Rows are points. Each copy is the shape, with its points in the same order, stretched, turned, moved and blurred by noise. Say if it was mirrored as well.

Shape, 7 rows:
[[ 24  14]
 [  2 -34]
 [-44  35]
 [ 36 -36]
 [-49 -12]
 [ -4  18]
 [ 28  12]]
Copy 1, 7 rows:
[[  5 -22]
 [ 27  27]
 [-53  35]
 [ 60   1]
 [-31  60]
 [-17   8]
 [ 13 -27]]
Copy 1 is: mirrored
Copy 2 (7 x 2):
[[  6  34]
 [-34  11]
 [ 31 -38]
 [-46  45]
 [ -5 -36]
 [  8   5]
 [  1  46]]
Copy 2 is: mirrored
Copy 3, 7 rows:
[[ 31  34]
 [ 27 -34]
 [-56  22]
 [ 68 -21]
 [-42 -33]
 [ -6  25]
 [ 37  34]]
Copy 3 is: only turned

Shape, 6 rows:
[[ 21 -37  36]
 [-39 -30   4]
 [ 25  -6  38]
 [  0 -29 -13]
 [-61  49  -4]
 [ 32  -4   6]]
Copy 1, 6 rows:
[[ 59   7  35]
 [-25  24  42]
 [ 53 -21  24]
 [ -1  26   5]
 [-76 -36  19]
 [ 37  -9  -8]]
Copy 1 is: mirrored
Copy 2, 6 rows:
[[-73 -31   6]
 [-10 -15 -44]
 [-52 -24  27]
 [-31   2 -18]
 [ 78   3  -6]
 [-43   0  24]]
Copy 2 is: mirrored
Copy 3, 6 rows:
[[-28 -23 -35]
 [ -8 -37  28]
 [-19  10 -33]
 [ 18 -44 -11]
 [ 25  34  68]
 [ 15  -7 -39]]
Copy 3 is: mirrored
Copy 4:
[[-11 -57 -20]
 [-15 -23  41]
 [ 15 -43 -22]
 [-23 -10  -5]
 [ 47  22  65]
 [  2 -12 -32]]
Copy 4 is: only turned

Shape (7 x 4):
[[-23   2  24  10]
 [-29 -54 -23  52]
 [ 30  10 -19 -12]
 [-11 -25   2  70]
 [ 44 -36 -15 -20]
 [  4  35  -9  -9]
 [-14 -50  11  26]]
Copy 1:
[[ 10  17 -35  25]
 [-39 -79 -58  16]
 [ 20 -15  26 -25]
 [ 10 -66 -70  36]
 [-18 -30  60  -6]
 [ 33  12  -5 -24]
 [-29 -31 -25  38]]
Copy 1 is: only turned
Copy 2 (7 x 4):
[[-26  21   6   4]
 [-27 -43  54  13]
 [ 21  14 -20  54]
 [ -8  -5  60   8]
 [ 33 -39 -23  20]
 [ -2  45 -22  58]
 [-17 -37  28 -18]]
Copy 2 is: only turned

Shape:
[[-11   8  17  31   6 -18]
 [-29  -5  -1   8  22  -7]
 [ 37  24  29 -14 -16  29]
 [-13  46   1  38  -2  -1]
 [-74 -41  51 -12 -96  -1]
 [-31   2  -2  52   1  20]
 [ 28  42  -8 -12   9   8]
 [ 27  12  -3 -12  -4  15]
 [ -8  -1 -23  39  -6 -16]
 [  2  30  -7 -11  -5  21]]
Copy 1 (10 x 6):
[[  3  -1  -6  47 -17  -4]
 [-24  24 -11  49  11  -6]
 [ 42 -19  39 -35   0  11]
 [  3   9  21  29 -40 -19]
 [-49 -55  68  48   8  81]
 [-13  28   5  51 -31  21]
 [ 17   5  18 -27  -3 -38]
 [ 12  -6  10 -31   5  -9]
 [-25   7 -19  22 -29 -13]
 [ -1  12  27 -20  -1 -14]]
Copy 1 is: only turned
Copy 2 (10 x 6):
[[  -7    1  -33   20  -26  -11]
 [ -36   -2  -11   31   -9   -5]
 [  35   28   17  -44  -16  -29]
 [  15  -10    2   21  -55   10]
 [   8  -94  -32  -25  -20 -121]
 [ -32  -28  -29    8  -65    1]
 [  29   26   33   -1   -3   18]
 [  17   12   12  -23   -1   -2]
 [ -12  -32  -34   14  -25   17]
 [  16    0   33   -5  -18   -1]]
Copy 2 is: mirrored
Copy 3 (10 x 6):
[[-18  23  12 -14   6 -30]
 [-13 -23   8 -12  14 -19]
 [-21  35  28  31  -5  57]
 [-19  33   5 -47  -6  -4]
 [ 20 -42  72  24 -90 -54]
 [-32 -16  -9 -20 -26 -24]
 [ -4  30   7  -7  20  50]
 [ -3  12   6  21   5  42]
 [  5   6 -18 -13  -7 -31]
 [ -5   0  10  -8  -3  39]]
Copy 3 is: only turned

Shape:
[[-35 -11  28  26   3  -5]
 [-27  13  62 -18  23 -40]
 [ 77 -22  -3  43  23  27]
 [-24 -32  13 -26  22 -12]
 [-21  -5  18   4   6 -51]
 [ 57 -21 -31   6 -37  34]
 [ 37  58 -32  10  77  19]
 [ 50 -46 -42  15 -24   1]
 [ 27  63 -36 -30  50  10]]
Copy 1 (9 x 6):
[[ -1   2  31 -10  13 -41]
 [ 31 -12  56 -39  35  -4]
 [ 37  -8 -35  60   6  11]
 [  9  -6  -5 -36  39 -16]
 [ 31  23  40 -36   5 -28]
 [-15 -19 -40  13 -51  32]
 [ -1  49   3  38  58  46]
 [ 15  10 -43   1 -39  -8]
 [ -7  39   8   5  41  75]]
Copy 1 is: only turned
Copy 2:
[[-13  40   8  31  -1 -12]
 [ 26  34 -10  25  24 -47]
 [ 30  -7   2   3 -24  50]
 [ -8  -7  21  15  -8 -38]
 [-12  19 -19   5 -15 -38]
 [ -8 -15  23 -50 -29  24]
 [-22 -44 -27  23  73  54]
 [-20 -25   8 -48 -66  11]
 [-35 -51 -22  -8  82  21]]
Copy 2 is: only turned

Shape, 11 rows:
[[  3  24 115 -43  38  16 -10 -13]
 [ 41  13  35 -28  37  21   0 -23]
 [-18 -11   3  -4  -6  17  -9 -11]
 [ 36 -18   4 -44 -73 -22  21   6]
 [ -5 -13  17  62  30   8  12   0]
 [-11 -13  -3  16  39  11  12  -1]
 [ 40 -22 -13 -43  37 -31 -13   8]
 [ -4 113 -15  29   4  -1 -12   8]
 [-24 -31 -16 -31  38  -3 -10 -45]
 [ -9   7  -9 -27  26  15  10   6]
 [ 16 -27  -7 -22 -47   9 -18  11]]
Copy 1:
[[-121   17   60  -58  -26    8    1   32]
 [ -68   24   -6   -4  -21   28   42   33]
 [  -8   -3  -23  -27  -16    5    4  -14]
 [  17   -4  -15    8  -27    7  -30   92]
 [ -26   20  -22   -8    3  -41    6  -46]
 [ -10   11   -7  -17    6  -10   31  -32]
 [  -6    4  -11    4   45   36   46   39]
 [ -30   27  -26   41    8   49  -48  -39]
 [  20   22   -5  -42    6   41   57  -16]
 [ -10  -10   13   -3  -10   26   24   -5]
 [  13  -31  -46   -9  -10    4  -13   36]]
Copy 1 is: mirrored
Copy 2, 11 rows:
[[  9  61  58  63  36 -67  -6  35]
 [ 34  25  22  10  53 -28 -21   0]
 [  7  11  13 -18   0   7  -9 -20]
 [ 34 -34 -13 -51 -40 -25  -5  12]
 [  9  10 -12  32   4  11 -32 -49]
 [ 11   0  -5  18  31  18  -8 -37]
 [ 14 -51   4   5  76   2 -20  11]
 [-31  69 -73 -42 -23   5 -37  18]
 [ -5 -12  28 -26  66   3  11 -47]
 [ 12   3  -7 -10  31  16   8  -6]
 [ 28 -20  15 -31 -21   9 -24   8]]
Copy 2 is: only turned
Copy 3 (11 x 8):
[[-35  89 -44 -42  -9  55  57  39]
 [ 17  13 -45 -30 -16  51  11  10]
 [-29  -7 -34   7  -3  -9  11  -7]
 [ 40 -19  -3  23 -68  -9  52 -15]
 [-13  -1  38 -19  48  16 -26  -5]
 [ -8 -18  -5 -31  22  -1  -4  11]
 [ 75  -2 -53 -29  -8 -20  24   4]
 [-16  44 -13 -16 -53 -27 -91  27]
 [-11 -15 -78 -46   2 -30  22 -24]
 [ -7 -14 -39 -27 -21 -10  11  30]
 [ 13 -18 -31  50 -22 -11  30 -10]]
Copy 3 is: mirrored
Copy 4, 11 rows:
[[ 17 -76  28  84  86 -44  22 -36]
 [ 12 -66 -15  37  55  10   3  15]
 [ -4 -23  27   6 -20   3  -2 -15]
 [ 99  -5   2  -8 -42 -13   4   7]
 [-54  19  17  42 -21  25  23  31]
 [-46 -14  20   8   0  21  20  28]
 [ -2 -47 -40 -22  12 -28  32  43]
 [-51  28 -14 -24  78  11   6 -56]
 [-29 -52  12 -10   7 -14 -23  30]
 [-15 -33  24 -16  26  17  20   8]
 [ 48 -18   3 -12 -59  -6  12 -20]]
Copy 4 is: mirrored

Shape, 14 rows:
[[ 23 -18 -22  28  36  24 -40 -23  -2]
 [ 29   3  35  22  30  17  38  -5 -50]
 [ 33   3   8  48  19  -1   7 -27 -25]
 [ 14 -13 -44  13  43   5  -5 -22 -14]
 [  1  26  18 -25 -24  -6  19  13  53]
 [-20  33  -9 -31  11 -46 -44   5  26]
 [-42 -16  30 -31  11 -20 -22  33  38]
 [-24  31  33  25 -14  44  34 -26 -29]
 [ 24  27  19 -11  14  38  50 -44 -38]
 [-45  47   5 -14  17 -16   5  53  43]
 [ 43   6 -22  18  16  37 -11  11 -18]
 [ 36   9  25  16  57  70   3 -18 -33]
 [-15  39  32 -28  -1  -1 -42  47  16]
 [-24 -29 -38 -24   0 -30 -45  34  -6]]
Copy 1, 14 rows:
[[ 40  22  18   7 -61  21   8  21 -11]
 [ 59   6 -30 -36  20  53  23  38  -1]
 [ 41  18  -6 -11 -12  41  28  50  10]
 [ 29  19  -4  31 -45  37  32  12  -3]
 [-58 -48 -21 -11  -3   0 -53 -32   0]
 [-30  31  -8  -5  -8 -35 -21 -40  26]
 [-11 -38   0 -28 -23 -58 -42 -63   9]
 [ 78 -47 -45  16  12  31 -15  62  41]
 [ 51  -7 -36   9  28  87  -1  27  13]
 [-14 -11 -70 -14 -34 -41 -30 -31  33]
 [ 34  20 -12  15 -40  34  -3  25 -46]
 [ 93  11 -29 -33 -37  83  -7  36 -17]
 [  7   6 -27 -34  -8 -53 -54 -32 -11]
 [  1   7  27  42 -30 -76   1 -54 -22]]
Copy 1 is: only turned
Copy 2 (14 x 9):
[[  2 -24  -6   6  -8 -64  -1 -37 -40]
 [ 49  16 -51 -21  13  16  36 -17 -54]
 [ 11  13 -40 -21   6 -30  41 -33 -25]
 [  1  -9   9  20  21 -52  10 -25 -38]
 [-14   5  21   5 -53  45  34  18  56]
 [  0  17  53 -26 -17 -43 -14  28  36]
 [ -4 -30  13   4 -23   8 -42  42  28]
 [-32  14 -61 -13 -39  72  45   2 -62]
 [  5   6 -16 -23  -6  45  70 -15 -53]
 [ 16  41   0  13 -58  23  -1  62  17]
 [ 38  15 -11   8 -17 -26   7 -50 -49]
 [ 53  -6 -42 -21 -28  -5  39 -20 -90]
 [ 38  22   5 -31 -54   3 -30  23   2]
 [ -7 -15  44  20  29 -49 -84 -15  -3]]
Copy 2 is: only turned

Shape (14 x 11):
[[ 17 -35  41 -42 -17  10  30  -9 -16  -7  38]
 [  0 -43 -36 -21  25  17  19 -25  -2 -18 -23]
 [ 61 -17  36  70 -34   0  56  11   8 -36  80]
 [ 33 -35  13  -6   8   4  -5  42  12  13 -14]
 [ 46 -13 -15 -10 -26  26  33  32  37 -13  60]
 [ 25  21  35   6 -26  22  37  41   7 -71  42]
 [ 18  13 -20 -28  54 -52   2 -17   2   8 -24]
 [  0  -7 -48 -40 -16 -25 -34 -34   3  16 -29]
 [-33 -15 -50 -11  24 -27  -8  22 -37  16  -8]
 [-12  -8 -22  -7  55  -4 -72 -20  -9   0  -1]
 [-33 -39 -16 -32  17 -56 -33   0  15 -12  -5]
 [ 57 -17  13   9 -41   1  14  16 -28 -37  13]
 [-39   7  -9   8  10  -7 -13 -14  19  30 -37]
 [ 60  25  34  23 -28  17  49  17 -23  -2  78]]
Copy 1, 14 rows:
[[ 15   5  45   3  41   3  14 -32 -10 -35  50]
 [  6 -22   3  20 -10  32   0  36 -58 -18  35]
 [ 46  23  48 -67  10 -31  82 -37  38 -56 -40]
 [ -5  15  16 -24  12  25  30  15 -43  30  18]
 [ 10  30  30 -41  -7  35  47  -6 -13 -37  22]
 [ 15   1  12 -36  29  51  20  -3  63 -61  -9]
 [ 23  -6   9  29  -3  41 -21  19 -59  24 -12]
 [ 26   5  -9  29 -49  24 -30  -4 -60  32  40]
 [  5   3  16   0 -12   0 -65  41 -53  -9  17]
 [-46 -30   9   9 -55  24 -47  10 -36  28   2]
 [ -6 -33 -12  -7  -9  23 -35 -25 -62   2  19]
 [ 48   7  43 -28   7  16  40   5  27  -5  19]
 [-15  15 -57  26 -15   9 -19  11 -28  12   2]
 [ 35  47  69 -25  30 -10  43 -20  43 -43 -19]]
Copy 1 is: mirrored
Copy 2:
[[ 51   0  -6  40  38 -17  -3  27  -2  21   7]
 [ 17 -19 -18 -12   5 -25 -13  20  -9 -30   4]
 [ 63  37 -44  79   8  24 -64  -5  13  56  43]
 [-10   3 -15  31  19 -18 -21  35 -40  14 -10]
 [ 54  37 -11  53  -6 -41 -50   1 -12  45 -18]
 [ 31  12  27  69  24 -12 -69 -19   4  44   6]
 [ -2 -47 -34  16  34 -22  -3 -16 -47 -45 -49]
 [ -8 -43 -13  -3 -20 -28  45   6 -30 -24 -32]
 [-24 -25   3 -40  18 -11  24 -17 -46  19 -24]
 [-47 -35 -20 -19  16 -22  25  -1   5   3 -56]
 [ -6 -90 -25   4  28 -49 -21   3 -38   1 -27]
 [  6  15 -13  54   7  -7  -2  -1 -11  12  38]
 [ -8 -36  10 -15  -8  29   9  26 -25   7 -37]
 [ 51  66  -7  64  17  26  -7 -17   5  59   3]]
Copy 2 is: mirrored
Copy 3, 14 rows:
[[ -37  -70    9    2   10   -6   -6   79   12   -4   36]
 [ -30  -49    1   44  -12   -2    2  -13   40   41    4]
 [ -47   26  -16  -12  -14  -48  -53   72   24 -104   52]
 [  12  -27   51   -5   -9  -19   -7  -33    1   -9  -12]
 [  10  -11  -19   28   -5  -56    2   61   28  -80   60]
 [  12   32  -21  -51  -31  -51    4  102   -6  -57   35]
 [   9  -16   10   12   32  -13   -9  -85   38   60   23]
 [ -11  -41  -34   46   52   -6  -17  -28   30   54  -33]
 [  27   -3  -39   41  -16   30  -36  -63  -36   21   -9]
 [ -22  -28  -45  -11   12   23  -19 -104   36   33  -39]
 [ -44  -25  -25   30   28   16    5  -59  -24   13   -4]
 [  -3  -11  -19  -20  -13  -58  -52   64    1   10   -6]
 [ -23   12   33    8   21   47   15  -56   22   -1  -26]
 [  15    7  -22  -26   -8  -42  -47   85   34  -62   60]]
Copy 3 is: only turned

Shape:
[[ -3  53  21 -54   1 -14   3  10   8  16  47 -13]
 [  0  32  42  19 -30  -7  11   3  39   4 -27 -25]
 [-15  40  34 -44 -47 -69 -29  37 -29 -36  58  -9]
 [ 18 -34  29 -15  28  52  20  36   1   1  -3  60]
 [ 25 -74  -1  22  38 -21  -3  -3  -5   1 -18  19]
 [  8   1  31   4  47  30  26  31 -30  -6 -20  -3]
 [-57 -35  25  29 -25  11  10   7  21 -14 -33 -38]
 [-48 -15  39  35 -49  -7  22 -53 -27   0 -48 -16]
 [-11  51  14 -14  12  10 -17  24   2   4  64  21]
 [ -2 -19 -20  20  46  50   7  27   0  37  -5  24]
 [ 18  19  28 -49 -25 -17 -33  12 -13  15  51   1]
 [ -1  21  43 -14 -26 -20 -72 -12 -18 -43  12 -19]
 [  0 -32  -5  12  56 -23 -26   1   4  -9 -40  70]
 [ 23 -17 -35  15  19  36  24  33  -5   3 -30  48]
 [ 13 -52 -17 -19  23 -25 -32 -41  13 -61  -9  41]
 [-40 -17  39   6  -3 -18  17 -21   2 -23 -13  -7]
 [ 33 -39 -22  25  48  20  17  -4 -14 -36  -9  32]
 [ -2  40  -4 -74  15  22  -2  50 -19  21  14  -3]]
Copy 1, 18 rows:
[[-21  -1 -17  40 -45 -15  24  37 -16 -10  30  -1]
 [-34   6   8  38 -23 -26 -61  10   5 -17 -13  19]
 [ -6  63   2  48 -55 -14  21   7  49 -23  -6   8]
 [ 15 -56 -22 -13  43 -61  55  20 -28 -41   4 -22]
 [  7   2  18 -53  39 -12  19  32 -34   6 -27  26]
 [-20 -10  12  22  26 -68  46 -28 -18  -6   3  16]
 [ 19   9  34  31  -7  -2 -66 -58 -31 -10 -29  35]
 [ 10   6  16  52 -12 -29 -72 -44   2  60 -94  22]
 [ -9 -27 -11  40   7 -12  45  26  -3 -18  23 -34]
 [  3 -67   0 -23  50  -4  36  -5 -55  -6  17  -8]
 [-10   3   0   4 -54 -19  39  48  -2 -12   3  -8]
 [-15  58  33  18 -51 -36  -7  20  -9  22 -54 -28]
 [-13   6 -21 -49  62   5  27  13 -59  12 -59 -18]
 [  0 -36 -27 -47  54 -30  13  -4  -4   8  16  -3]
 [ 19  54 -20 -58  20 -22 -13  52 -51  46 -40 -33]
 [  7  15   8  47   1 -24 -31 -18 -27  12 -50  14]
 [  2  -4   2 -31  61 -56  20  23 -12  38   2 -17]
 [-18 -12 -23  -4 -38 -28  56 -11 -29 -17  49   2]]
Copy 1 is: mirrored
Copy 2, 18 rows:
[[ 19 -34  27 -52  20  -4  21   2  43   1  72  41]
 [-46 -18  -7  -4 -15   8 -34 -36  11  -6  52 -19]
 [ 42 -60  29  11  21 -16  40  70  85 -18 118  52]
 [-36  34  23 -20  52  10  39  48  -2  -5 -55  46]
 [ -4  17  16  34  20   2  46  26 -46  18 -45 -39]
 [-39  29 -27 -43  24  32  33  30 -20   6  -2  28]
 [-24 -21 -45  24 -17  16 -32 -31  28 -17 -13 -53]
 [-30 -44 -71  43   8  31 -21 -47  38  55  -3 -35]
 [  6 -56  43 -46  29   5  57  14  29 -15  24  60]
 [-24   1  21 -46  -2  25  41   9 -35  16 -87  15]
 [ 19 -42  45 -23  26 -38  29  40  62   8  46  32]
 [  8 -67 -13  19  29 -55  20  34  14 -29  50  26]
 [ -1  -5  35  43  57  11  50  55 -85  11 -64  13]
 [-19  38  13  -3  -6  22  31  24 -36  23 -63  44]
 [ 46  -7  23  74  47 -40  44  19 -51 -14 -30   8]
 [ -6 -24 -35  29  30  25   6 -17  21   5  17 -20]
 [ -8  34   0  15  11   5  68   7 -52   4 -50  23]
 [ 21   2  26 -68  15 -10  11  58  28  10  15  74]]
Copy 2 is: only turned
